Each row is a point. Two turns around zero, p and q, are shown by what they do to some points. Where does a point land after both, in the order given? Backwards means that the second turn is done in reverse. Each puzzle has new turns, and all numbers are rounded.

Turn p:
0.021	-0.005	-0.032 => 0.039	-0.002	0.001
-0.042	-0.012	0.025 => -0.040	0.030	-0.007
0.048	-0.014	0.008 => 0.020	-0.035	-0.030
-0.015	0.020	-0.034 => 0.017	0.016	0.035
-0.011	0.011	0.033 => -0.035	-0.009	0.000
Turn q:
0.038	0.014	0.005 => 0.019	0.026	0.024
0.036	0.010	0.010 => 0.022	0.020	0.025
-0.059	0.009	0.001 => -0.048	-0.033	-0.013
0.003	0.001	-0.021 => -0.003	0.016	-0.014
-0.052	-0.016	0.008 => -0.025	-0.044	-0.020
0.034	-0.017	-0.002 => 0.035	0.015	-0.001
Where do these land?
q, then p: 0.008	-0.001	0.017 => -0.005	-0.011	-0.014
p, then q: 0.072	-0.013	0.004 => 0.052	0.021	-0.047
q, then p: -0.016	0.015	-0.019 => -0.007	0.020	0.020
p, then q: -0.031	0.014	0.018 => -0.028	-0.025	0.007
q, then p: -0.033	-0.015	-0.019 => 0.021	0.034	0.006

Turn p:
0.007	0.051	0.004	0.020 => -0.014	-0.011	0.046	0.025
-0.005	0.012	0.003	0.001 => -0.004	-0.009	0.007	0.005
-0.021	-0.025	0.022	-0.022 => -0.007	-0.018	-0.029	-0.029
0.057	-0.021	-0.062	-0.027 => 0.005	0.071	-0.037	0.043
-0.007	0.022	0.005	0.003 => -0.007	-0.015	0.014	0.009
-0.031	-0.039	-0.001	0.001 => 0.029	-0.014	-0.028	-0.026
0.000	0.000	0.029	0.024 => -0.002	-0.005	0.026	-0.027
Turn q:
0.023	-0.044	-0.012	0.020 => 0.049	0.019	0.015	0.005
0.025	-0.026	-0.040	-0.004 => 0.024	0.046	0.007	-0.013
-0.042	0.019	0.016	-0.015 => -0.025	-0.034	-0.023	-0.017
0.023	-0.014	-0.018	-0.007 => 0.010	0.027	0.015	-0.006
-0.015	0.038	0.003	0.024 => -0.022	-0.010	-0.029	0.029
-0.013	0.026	0.050	-0.018 => -0.035	-0.047	0.015	0.002
Where do these land?
q, then p: 0.006	-0.010	0.033	-0.030 => -0.018	-0.009	-0.019	-0.037
q, then p backwards: 0.010	-0.040	0.013	-0.034 => -0.007	-0.008	0.028	0.046
q, then p: 0.000	-0.044	0.022	-0.012 => -0.032	0.026	-0.014	-0.025
q, then p: 0.015	0.035	-0.021	0.037 => 0.033	-0.010	0.040	0.022
q, then p: -0.008	0.028	-0.033	0.007 => 0.019	-0.017	0.006	0.036
q, then p: -0.023	0.031	-0.014	0.031 => 0.044	0.004	0.004	0.025

Turn p:
0.026	-0.002	-0.007	-0.001	-0.014	-0.039 => -0.001	0.023	0.005	0.030	0.005	-0.031
-0.023	0.041	-0.013	0.025	-0.003	0.022 => -0.032	0.013	-0.027	-0.013	-0.009	0.037
-0.003	-0.027	-0.035	0.011	-0.014	0.038 => 0.009	0.016	0.023	-0.019	0.034	0.037
0.049	0.045	0.032	-0.019	-0.002	-0.032 => -0.005	0.021	0.000	0.026	-0.063	-0.042
-0.026	-0.007	0.028	-0.005	-0.012	0.033 => -0.004	-0.037	0.014	-0.005	-0.010	0.032
-0.024	-0.035	-0.015	-0.024	0.013	-0.030 => 0.034	-0.021	-0.017	0.014	0.037	-0.017
-0.025	-0.027	-0.023	0.006	-0.025	0.018 => 0.004	-0.005	0.012	0.005	0.038	0.035
-0.023	0.028	0.015	-0.032	0.037	0.006 => 0.021	-0.024	-0.040	-0.015	-0.033	0.003
0.049	-0.017	0.018	0.039	0.020	-0.016 => -0.026	0.014	0.030	-0.023	0.002	-0.053
Turn q:
-0.009	-0.028	0.005	0.010	-0.023	-0.032 => 0.012	0.023	-0.004	0.038	-0.020	0.000
0.005	-0.051	0.031	0.038	-0.025	-0.007 => -0.002	-0.006	-0.023	0.068	-0.010	0.020
-0.005	0.047	0.001	-0.015	0.025	0.035 => -0.005	-0.015	0.005	-0.056	0.027	0.013
0.042	0.027	-0.024	0.005	-0.016	0.001 => -0.015	-0.028	0.037	-0.013	-0.029	-0.005
-0.055	0.034	-0.020	-0.023	0.018	0.025 => 0.039	0.010	-0.017	-0.061	0.022	-0.001
0.005	-0.039	0.002	-0.026	0.000	0.007 => -0.020	0.008	-0.033	0.011	-0.005	-0.024
-0.023	-0.007	0.028	-0.025	0.004	-0.014 => -0.006	0.040	-0.018	-0.002	0.010	0.009
0.040	0.018	-0.024	0.038	0.017	-0.016 => -0.001	-0.032	0.055	0.015	0.005	-0.011
Where do these land?
p, then q: -0.026	-0.029	-0.016	0.000	-0.036	0.009 => -0.009	-0.030	-0.013	0.007	0.044	0.005
p, then q: 0.023	0.037	-0.006	0.006	-0.022	0.049 => -0.003	-0.012	-0.023	-0.042	-0.021	0.044
q, then p: 0.028	0.005	0.004	0.053	0.018	-0.002 => -0.020	-0.035	0.027	-0.033	0.013	-0.019
q, then p backwards: 0.002	0.019	0.001	0.010	0.014	-0.040 => 0.031	-0.021	-0.010	0.002	-0.026	0.008
p, then q: -0.006	-0.009	0.035	0.004	0.014	-0.023 => 0.011	0.023	-0.006	0.033	-0.007	-0.015
q, then p: -0.062	-0.032	-0.009	-0.047	0.013	0.026 => 0.039	0.067	-0.043	0.008	0.005	-0.012
q, then p: 0.041	0.008	-0.009	-0.027	-0.002	-0.018 => -0.012	-0.035	-0.015	0.035	-0.004	0.007

Turn p:
-0.002	0.024	-0.064	-0.008	0.020	-0.021	-0.018	-0.017 => -0.017	-0.012	-0.037	0.014	0.008	-0.012	0.062	0.013
0.025	0.009	0.007	0.007	0.001	-0.032	0.027	0.024 => -0.001	-0.014	0.035	-0.005	0.010	-0.005	0.000	0.040
-0.008	-0.010	0.025	-0.002	0.015	0.022	-0.001	-0.013 => -0.006	0.004	-0.003	-0.003	-0.014	-0.013	-0.026	-0.024
-0.006	0.002	0.012	-0.078	-0.061	-0.015	-0.014	-0.006 => 0.077	0.014	-0.011	0.052	0.037	-0.003	-0.009	-0.004
0.003	-0.007	0.009	0.010	0.024	-0.030	0.027	-0.004 => -0.007	-0.032	0.009	-0.010	-0.012	-0.018	-0.010	0.025
0.007	0.028	0.008	-0.013	-0.024	0.122	0.015	-0.010 => -0.003	0.102	-0.014	-0.043	0.027	-0.019	-0.023	-0.053
0.001	-0.005	0.010	0.022	0.019	-0.014	-0.074	-0.011 => -0.026	-0.007	0.005	0.048	-0.046	0.022	0.020	-0.027
-0.016	-0.001	0.021	0.007	0.011	0.014	-0.001	0.036 => -0.025	-0.002	0.014	0.000	0.016	0.017	-0.029	-0.010
0.019	-0.019	-0.035	0.018	0.014	-0.004	0.002	-0.003 => -0.007	-0.018	0.004	-0.025	-0.009	0.001	0.037	-0.004
-0.007	-0.021	-0.008	0.023	0.009	-0.012	0.016	0.011 => -0.008	-0.027	0.004	-0.024	-0.005	0.014	-0.002	0.008
-0.016	-0.001	0.016	0.014	-0.027	-0.029	0.022	-0.008 => 0.022	-0.008	-0.006	-0.003	-0.014	0.015	-0.022	0.036
Turn q:
0.033	0.037	0.005	0.011	-0.024	0.004	-0.038	-0.001 => 0.019	-0.043	-0.036	0.022	0.001	0.009	0.020	0.011
0.039	-0.004	0.042	0.043	-0.012	0.011	-0.014	0.000 => 0.033	-0.036	0.006	-0.019	0.007	0.038	0.024	0.029
-0.013	0.015	0.010	-0.044	0.014	-0.031	0.057	-0.001 => -0.016	0.019	0.024	0.014	-0.046	-0.013	-0.055	0.005
0.016	0.014	0.030	0.011	-0.063	0.021	-0.001	-0.013 => 0.020	-0.049	0.022	0.014	-0.018	-0.011	0.042	0.021
-0.012	-0.007	-0.037	-0.017	0.038	0.031	-0.008	-0.016 => -0.053	0.020	-0.014	0.000	0.018	0.009	0.005	-0.028
0.006	0.024	0.021	0.020	-0.026	0.027	-0.014	0.032 => 0.014	-0.013	-0.018	-0.001	-0.005	-0.006	0.037	0.045
-0.008	-0.042	-0.038	-0.032	0.026	-0.004	-0.011	0.011 => -0.029	0.017	-0.011	-0.028	0.030	-0.024	-0.026	-0.032
-0.050	-0.020	0.011	-0.008	0.029	-0.044	0.015	-0.012 => 0.010	0.049	0.036	0.015	0.017	-0.002	-0.043	-0.010
-0.011	-0.018	-0.043	0.016	0.018	-0.014	0.014	0.000 => 0.003	0.035	-0.008	-0.019	-0.003	0.001	-0.002	-0.040
Where do these land?
p, then q: -0.041	-0.027	-0.005	-0.023	-0.035	-0.045	0.012	-0.017 => -0.004	-0.026	-0.032	-0.063	0.011	0.004	0.013	-0.026
p, then q: 0.028	0.048	-0.015	0.021	0.014	-0.044	-0.027	-0.002 => 0.034	0.044	0.015	-0.019	-0.034	-0.016	0.019	0.033
q, then p backwards: 0.009	-0.033	-0.020	-0.009	-0.031	-0.006	-0.006	-0.015 => 0.017	-0.034	-0.004	-0.024	0.026	0.012	0.006	0.002
q, then p: 0.022	0.013	0.033	-0.033	0.002	0.021	0.027	-0.036 => 0.012	-0.001	-0.003	-0.005	-0.010	0.047	-0.044	-0.029
p, then q: 0.000	-0.010	-0.004	0.001	0.018	0.019	0.019	0.045 => -0.030	0.015	0.016	0.012	0.030	0.009	-0.023	0.012
q, then p backwards: -0.003	-0.021	0.044	0.007	-0.036	0.008	-0.008	0.038 => 0.031	0.005	-0.014	-0.008	-0.009	-0.035	0.052	0.000
q, then p: -0.007	0.033	-0.026	0.028	-0.032	0.024	-0.025	-0.022 => 0.005	-0.006	-0.007	-0.063	-0.013	-0.010	0.003	0.031
p, then q: -0.009	0.021	-0.022	-0.019	0.050	0.011	-0.014	-0.028 => 0.025	0.040	0.012	0.015	-0.011	-0.010	-0.010	-0.046
p, then q: 0.002	-0.025	0.015	0.028	0.052	0.013	0.021	0.037 => -0.017	0.008	0.043	0.021	0.051	-0.023	-0.018	0.013

Turn p:
-0.035	-0.024	0.018	0.028	-0.018	-0.046	0.018	-0.001	-0.054 => 0.008	-0.053	0.040	-0.019	-0.001	-0.045	0.000	0.007	0.042
-0.007	0.014	0.003	0.025	-0.036	0.009	0.042	0.015	-0.043 => -0.012	0.005	0.021	-0.023	0.015	-0.041	0.015	0.049	0.021
0.053	-0.014	-0.009	-0.013	0.011	-0.004	0.000	-0.040	0.031 => -0.024	0.013	-0.008	0.056	-0.015	0.004	0.015	-0.030	-0.025
0.010	-0.004	-0.027	-0.011	0.026	0.026	-0.039	-0.026	0.024 => 0.002	0.016	-0.043	0.026	-0.028	0.023	-0.023	-0.017	-0.013
0.034	0.035	-0.009	-0.002	0.007	-0.007	-0.014	-0.020	-0.009 => -0.027	0.037	0.009	0.017	-0.012	0.008	-0.010	-0.013	0.018
0.012	0.021	-0.022	-0.006	-0.033	0.002	0.005	-0.054	0.020 => -0.047	0.006	-0.017	0.021	-0.034	0.016	0.032	0.010	0.010
0.014	-0.002	-0.011	-0.042	0.008	-0.004	-0.043	0.028	0.042 => 0.011	0.002	-0.013	0.022	0.023	0.065	-0.018	-0.017	-0.019
-0.023	0.001	0.026	0.068	-0.023	0.007	0.020	0.023	-0.009 => 0.042	0.002	0.034	-0.030	-0.017	-0.031	0.025	0.041	0.005
-0.021	0.001	-0.012	-0.023	0.044	-0.007	0.006	0.029	0.025 => 0.001	-0.010	-0.002	-0.028	0.012	0.021	-0.031	-0.021	-0.042
-0.043	-0.005	0.063	0.014	-0.002	0.010	0.017	0.021	-0.023 => 0.042	-0.010	0.006	-0.054	0.022	-0.031	0.027	-0.005	0.018
0.006	-0.023	-0.020	-0.038	0.016	0.013	-0.013	0.025	-0.003 => 0.003	-0.008	-0.026	0.014	0.035	0.011	-0.033	-0.004	-0.016
Turn q:
-0.030	-0.022	-0.024	-0.001	0.029	-0.019	-0.025	0.016	-0.023 => -0.003	0.009	0.020	0.034	0.010	0.033	0.006	-0.041	-0.005
0.012	-0.024	-0.010	-0.015	0.012	0.000	0.007	-0.036	-0.023 => 0.020	0.030	-0.009	-0.025	0.000	0.014	0.017	-0.022	0.011
0.006	-0.013	0.000	-0.020	-0.032	0.003	0.006	0.025	-0.022 => -0.007	-0.013	-0.037	0.010	0.026	-0.006	0.018	-0.006	0.001
0.008	0.019	0.033	0.025	-0.006	0.008	0.047	-0.009	0.016 => 0.002	-0.022	0.001	-0.031	-0.005	-0.010	-0.023	0.039	0.035
-0.009	-0.023	-0.034	0.025	-0.072	0.010	-0.012	0.023	0.006 => -0.068	-0.036	-0.032	-0.005	-0.007	-0.004	0.023	-0.018	-0.023
0.007	0.012	-0.043	-0.008	0.026	-0.016	-0.018	0.017	0.065 => 0.004	-0.001	0.017	0.013	-0.026	0.033	-0.019	0.024	-0.069
0.076	-0.029	-0.024	0.027	0.029	0.008	-0.022	0.008	-0.017 => -0.031	0.078	-0.029	0.011	-0.013	0.032	0.004	0.021	0.002
-0.029	0.077	0.031	0.005	0.000	0.016	-0.013	-0.054	-0.021 => 0.036	-0.004	0.028	-0.004	-0.039	-0.075	-0.030	-0.023	0.030
-0.015	0.011	0.033	-0.012	-0.012	-0.032	-0.009	-0.021	0.009 => 0.026	-0.021	0.026	0.002	-0.011	-0.020	0.031	0.008	0.008
-0.006	-0.003	0.025	-0.009	0.018	0.004	0.054	0.028	-0.020 => 0.020	-0.017	-0.013	0.000	0.043	0.017	-0.024	0.014	0.038
-0.020	-0.005	0.013	-0.018	0.008	0.018	-0.016	0.004	0.032 => 0.002	-0.004	0.029	-0.006	0.022	-0.013	-0.003	0.006	-0.031
Where do these land?
q, then p: 0.011	-0.032	-0.001	-0.006	0.040	-0.024	0.041	-0.017	-0.016 => -0.006	0.051	-0.035	0.009	0.012	0.012	0.014	0.000	-0.034
q, then p backwards: 0.006	-0.020	-0.014	-0.029	-0.022	0.009	0.016	-0.003	0.017 => -0.027	-0.006	0.009	-0.019	0.004	0.021	0.019	0.012	0.022
p, then q: -0.021	0.029	0.054	0.028	-0.025	0.038	0.003	-0.002	0.006 => 0.044	-0.023	-0.048	-0.010	0.001	0.007	-0.021	0.039	-0.015
p, then q: -0.032	0.043	0.042	0.009	-0.037	-0.019	0.001	0.014	-0.009 => 0.037	-0.015	-0.001	-0.026	0.042	-0.007	-0.012	0.044	-0.025
q, then p: 0.012	-0.004	0.012	-0.035	0.004	0.022	-0.003	0.003	0.004 => -0.015	0.015	0.018	0.000	0.008	-0.005	-0.030	-0.017	0.000
q, then p: -0.025	-0.068	0.026	0.025	0.030	0.000	-0.011	-0.011	0.025 => 0.016	0.018	-0.026	-0.058	0.028	-0.014	0.031	-0.040	-0.012
q, then p: 0.021	0.021	-0.030	-0.025	0.028	0.000	0.006	0.010	0.024 => 0.007	0.033	-0.002	0.021	0.012	-0.006	-0.027	0.022	0.030
p, then q: 0.005	0.034	-0.026	0.003	-0.016	0.029	0.002	0.038	-0.004 => 0.003	-0.001	-0.005	0.047	0.019	-0.016	-0.035	0.004	-0.018
p, then q: -0.004	0.038	0.004	0.005	-0.037	-0.043	0.010	-0.045	-0.005 => -0.003	-0.061	0.025	-0.040	0.025	-0.012	0.000	0.011	-0.005
q, then p: 0.025	-0.033	0.007	0.054	0.012	-0.030	-0.046	0.006	-0.005 => 0.011	0.010	0.006	-0.068	-0.010	-0.001	0.042	0.034	-0.007
q, then p backwards: 0.003	-0.009	-0.073	-0.029	0.024	0.019	-0.019	0.008	-0.035 => 0.031	0.004	0.006	-0.037	0.060	0.023	-0.029	-0.009	0.037

Turn p:
-0.002	0.014	0.030	-0.005	0.014	-0.049	-0.028	0.015	-0.015	-0.011	0.022 => 0.000	0.009	0.020	0.013	-0.019	-0.007	-0.031	-0.007	0.016	0.051	0.025
-0.023	-0.034	-0.034	0.014	0.009	-0.029	0.012	0.008	0.006	-0.009	0.009 => 0.027	-0.006	0.018	-0.009	0.000	0.048	0.002	0.014	-0.013	-0.001	0.023
0.001	0.021	0.010	0.023	-0.063	0.008	0.000	0.014	0.010	-0.016	-0.004 => -0.026	-0.003	0.035	-0.011	-0.003	0.004	-0.017	-0.036	0.001	-0.018	-0.041
-0.008	0.003	0.030	0.011	0.017	0.027	0.001	0.020	0.009	-0.024	-0.035 => -0.013	0.008	-0.024	0.036	-0.001	0.010	-0.021	-0.012	0.024	-0.031	-0.004
-0.003	0.007	-0.033	-0.042	-0.004	0.007	0.037	0.009	-0.017	-0.020	-0.011 => 0.028	0.022	0.012	-0.023	0.022	-0.012	-0.006	0.037	0.017	-0.030	-0.008
-0.011	-0.009	0.030	0.025	0.009	0.005	0.086	-0.038	0.007	0.002	-0.009 => 0.039	-0.077	-0.034	-0.005	-0.005	0.006	-0.015	0.009	0.018	-0.027	-0.028
0.104	-0.009	0.004	-0.087	-0.004	0.011	-0.029	0.008	-0.004	0.048	-0.036 => -0.014	0.064	-0.016	0.000	-0.015	-0.062	0.097	0.021	0.056	0.027	-0.027
-0.006	0.001	-0.018	0.023	0.002	-0.010	0.004	0.016	-0.020	-0.025	0.031 => 0.003	0.004	0.015	-0.027	-0.020	0.014	-0.030	0.002	-0.014	-0.005	0.023
-0.010	-0.020	0.020	0.021	0.017	0.030	0.003	-0.040	0.004	-0.003	0.014 => -0.006	-0.026	-0.054	-0.006	0.006	0.012	-0.009	-0.009	-0.019	0.004	-0.003
-0.020	-0.016	0.026	-0.030	0.005	0.011	-0.013	0.014	-0.004	0.010	-0.002 => -0.018	0.013	-0.012	0.026	0.010	0.005	-0.007	0.029	0.006	0.019	-0.013
-0.002	0.033	0.014	0.013	0.006	-0.005	-0.017	-0.023	0.054	-0.009	0.044 => 0.027	0.000	-0.008	0.015	-0.011	-0.016	-0.020	-0.048	-0.048	0.026	-0.014
-0.020	0.008	-0.006	0.020	-0.021	-0.009	-0.027	-0.013	-0.016	-0.009	-0.034 => -0.028	-0.010	0.019	-0.001	0.036	0.010	-0.002	-0.027	0.013	-0.005	0.017
0.000	0.002	-0.073	0.015	0.013	0.002	-0.029	0.008	-0.015	0.068	0.012 => -0.021	-0.001	0.029	-0.008	0.000	-0.014	0.059	0.026	-0.057	-0.008	0.051
Turn q:
0.027	-0.045	0.019	-0.006	0.045	0.018	-0.046	-0.035	-0.063	-0.003	0.001 => 0.005	0.031	0.027	-0.047	-0.030	-0.027	0.029	-0.050	-0.055	0.030	0.009
0.007	0.008	-0.017	-0.007	-0.069	0.027	0.013	-0.009	0.019	-0.026	-0.047 => 0.007	-0.028	0.026	0.003	0.017	0.034	-0.050	-0.028	0.022	-0.052	-0.002
-0.020	0.037	-0.004	0.002	0.021	-0.025	-0.011	0.009	0.020	-0.022	-0.027 => 0.015	0.033	-0.016	0.008	-0.002	0.038	-0.020	0.029	0.010	0.007	0.016
0.009	-0.008	0.008	0.000	-0.030	-0.040	0.005	0.031	0.015	0.014	-0.016 => -0.025	0.022	-0.015	0.023	0.014	-0.020	-0.031	0.006	0.015	-0.022	-0.016
0.041	-0.012	0.005	-0.010	0.012	0.014	0.029	-0.039	-0.045	0.009	0.008 => 0.012	-0.021	0.047	-0.009	-0.015	-0.046	0.008	-0.008	-0.033	0.002	0.021
-0.042	0.016	-0.034	0.000	0.015	-0.006	-0.017	0.077	0.000	-0.016	0.010 => -0.014	0.029	-0.017	-0.016	0.004	0.044	0.017	0.053	0.018	0.003	-0.056
-0.005	-0.018	0.007	0.003	0.004	0.012	0.011	0.025	0.021	0.020	-0.021 => -0.011	-0.011	-0.032	-0.015	0.018	-0.004	-0.018	0.007	-0.013	-0.012	-0.010
-0.001	-0.011	-0.004	0.046	-0.027	0.004	0.045	-0.028	0.039	-0.031	0.022 => 0.052	-0.045	-0.004	0.031	0.030	-0.012	-0.014	-0.016	0.035	0.013	-0.011
0.025	-0.005	0.010	-0.052	0.026	-0.009	-0.002	-0.034	0.034	0.009	0.028 => -0.015	-0.027	-0.017	0.033	-0.057	-0.009	-0.004	-0.008	-0.023	0.024	0.022
-0.003	0.012	-0.023	0.016	-0.006	-0.009	-0.010	0.008	-0.001	0.042	0.010 => -0.032	-0.001	-0.003	-0.015	0.009	-0.013	0.010	0.016	0.033	0.007	0.009
0.005	0.069	0.033	0.006	0.027	0.017	-0.035	-0.008	-0.024	-0.023	0.029 => -0.001	0.024	0.034	0.024	0.013	0.046	0.047	0.008	-0.024	0.038	0.036
-0.042	-0.042	0.000	0.002	-0.019	-0.004	0.019	0.002	-0.014	0.028	0.004 => 0.006	-0.006	-0.029	-0.019	0.001	-0.034	0.025	-0.007	0.016	-0.039	-0.018
Where do these land?
q, then p: -0.022	0.010	-0.009	0.007	-0.008	-0.021	-0.009	-0.014	-0.035	0.016	-0.010 => 0.034	0.009	0.010	0.005	-0.009	-0.019	-0.025	-0.010	-0.003	0.006	-0.023
q, then p: -0.055	-0.014	0.056	0.030	0.012	-0.017	0.004	0.005	-0.028	0.007	-0.009 => 0.056	0.005	0.008	-0.030	-0.017	-0.043	-0.010	0.001	0.010	-0.030	0.034
q, then p: -0.002	0.018	-0.006	-0.070	-0.071	-0.002	0.025	0.014	-0.025	-0.002	-0.016 => -0.015	0.014	-0.012	-0.004	0.011	0.051	-0.073	-0.047	0.026	-0.015	-0.019
q, then p backwards: 0.036	0.020	0.003	0.013	0.002	-0.017	-0.001	0.016	0.044	-0.024	-0.015 => -0.050	-0.001	0.037	-0.013	0.009	-0.011	-0.015	0.010	0.001	-0.023	0.012
p, then q backwards: 0.000	0.020	-0.004	0.015	0.008	-0.027	-0.039	0.011	-0.021	0.023	0.020 => 0.045	0.018	0.006	-0.008	0.019	-0.003	-0.015	-0.028	-0.012	0.021	0.009
p, then q: 0.036	-0.017	-0.011	0.028	0.005	0.079	-0.042	0.006	0.047	-0.006	0.004 => 0.058	-0.012	0.061	-0.022	-0.010	0.025	0.013	0.021	0.045	-0.035	0.023
p, then q: 0.014	0.008	-0.013	0.018	0.002	-0.015	-0.034	-0.027	-0.005	-0.019	0.036 => -0.021	-0.008	0.016	0.004	-0.037	-0.017	0.034	-0.007	0.005	-0.008	0.029
q, then p: -0.002	0.017	0.001	-0.014	-0.003	-0.004	0.016	0.011	-0.022	0.008	-0.004 => -0.001	0.007	0.008	0.005	-0.014	0.006	-0.030	0.003	0.012	-0.005	-0.003
q, then p: -0.019	-0.065	-0.012	-0.015	0.012	0.006	-0.014	0.002	0.010	0.003	-0.017 => 0.008	0.021	0.019	-0.029	0.053	-0.007	0.029	-0.002	0.018	0.001	-0.003
p, then q: 0.012	-0.026	-0.016	0.027	0.012	0.026	0.031	0.000	0.015	0.009	0.072 => -0.025	0.003	0.063	-0.020	-0.014	-0.004	0.001	-0.013	0.000	-0.051	-0.033
q, then p backwards: 0.038	-0.008	0.006	0.024	0.011	-0.008	0.033	-0.008	0.001	-0.006	-0.010 => -0.026	0.040	0.003	-0.018	0.007	-0.017	0.006	-0.013	-0.003	0.001	0.020
q, then p: -0.089	0.012	0.000	0.023	0.005	0.006	0.021	-0.003	-0.005	0.020	-0.024 => 0.062	0.059	-0.006	-0.022	-0.026	-0.007	-0.001	0.012	-0.007	-0.036	-0.007
q, then p: 0.017	0.010	0.005	-0.017	-0.006	0.022	0.022	-0.026	0.058	0.026	-0.019 => -0.019	0.019	-0.013	-0.027	0.000	0.050	0.008	0.008	-0.039	0.026	0.018
p, then q backwards: 0.036	0.015	0.001	-0.070	0.019	-0.026	-0.011	0.012	-0.033	-0.055	-0.007 => -0.012	0.003	-0.031	0.059	0.011	-0.075	-0.018	-0.014	-0.018	0.000	-0.027
